Rows are points. The ring and each string are closed loops that go straight from each point to the next, and from the last back to the first. Before rounding, they use only three directions, however many columns there are. How many times does the string pass through the ring? Passing back the other way cancels.
In the rows, zero is written as 100.

Ring:
|  48 | 125 |  85 |
|  53 | 132 |  92 |
|  74 | 121 | 102 |
|  96 |  90 | 109 |
| 124 |  56 | 108 |
| 144 |  41 | 101 |
| 142 |  48 |  86 |
| 120 |  62 |  81 |
|  73 |  94 |  79 |
String (26 x 3):
| 117 |  83 | 108 |
| 109 |  81 |  99 |
| 102 |  66 | 105 |
| 120 |  33 | 114 |
| 163 |  28 | 107 |
| 150 |  63 |  95 |
| 111 |  74 |  94 |
| 140 |  30 |  93 |
| 165 |  21 |  85 |
| 156 |  50 |  82 |
| 127 |  76 |  87 |
|  91 |  72 |  87 |
|  77 |  72 |  77 |
|  71 |  88 |  72 |
|  89 | 100 |  79 |
|  96 |  90 |  91 |
|  46 | 110 |  85 |
|  23 | 123 |  86 |
|  58 | 109 |  91 |
|  79 | 121 |  91 |
|  63 | 147 |  93 |
|  47 | 143 | 100 |
|  53 | 122 | 104 |
|  78 |  97 | 100 |
|  70 | 105 | 111 |
|  95 |  97 | 117 |
Times through: 3

Ring:
| 112 |  87 | 116 |  83 | 138 |  80 |
|  70 |  79 | 132 |  88 | 137 |  75 |
|  43 |  82 | 126 | 103 | 117 |  87 |
|  43 |  98 | 106 | 114 | 115 | 110 |
|  69 | 108 |  88 | 117 | 108 | 122 |
| 104 |  98 |  89 | 110 |  91 | 108 |
| 119 |  90 | 104 |  94 | 112 |  89 |
String, 30 rows:
|  35 |  80 | 139 |  92 | 146 |  78 |
|  65 |  88 | 125 |  90 | 148 |  85 |
|  76 |  87 | 118 |  96 | 125 |  87 |
|  76 |  74 | 124 | 101 |  94 |  78 |
|  89 |  75 | 136 |  79 | 144 |  65 |
|  91 |  71 | 133 |  85 | 120 |  65 |
|  86 |  77 | 122 |  95 | 107 |  78 |
|  83 |  87 | 114 |  97 | 120 |  89 |
|  93 |  93 | 120 |  81 | 164 |  85 |
|  96 |  89 | 134 |  65 | 195 |  71 |
|  80 |  76 | 140 |  75 | 158 |  64 |
|  68 |  69 | 135 |  95 | 106 |  69 |
|  72 |  82 | 117 | 103 | 102 |  87 |
|  67 |  90 | 117 |  98 | 130 |  91 |
|  47 |  92 | 121 |  99 | 141 |  94 |
|  68 |  90 | 112 | 104 | 115 |  96 |
|  50 |  82 | 115 | 114 |  84 |  93 |
|  33 |  96 | 106 | 121 |  99 | 111 |
|  34 | 117 |  90 | 120 | 133 | 132 |
|  50 | 127 |  83 | 114 | 155 | 138 |
|  66 | 110 |  94 | 109 | 132 | 118 |
|  73 |  89 | 107 | 108 |  99 |  98 |
|  60 |  95 |  98 | 121 |  84 | 111 |
|  48 | 116 |  83 | 123 | 115 | 134 |
|  45 | 122 |  84 | 119 | 138 | 136 |
|  55 | 111 |  96 | 109 | 140 | 120 |
|  58 |  99 | 105 | 108 | 124 | 107 |
|  66 |  84 | 113 | 109 |  93 |  92 |
|  42 |  79 | 122 | 112 |  90 |  90 |
|  22 |  75 | 136 | 106 | 109 |  81 |
Times through: 2
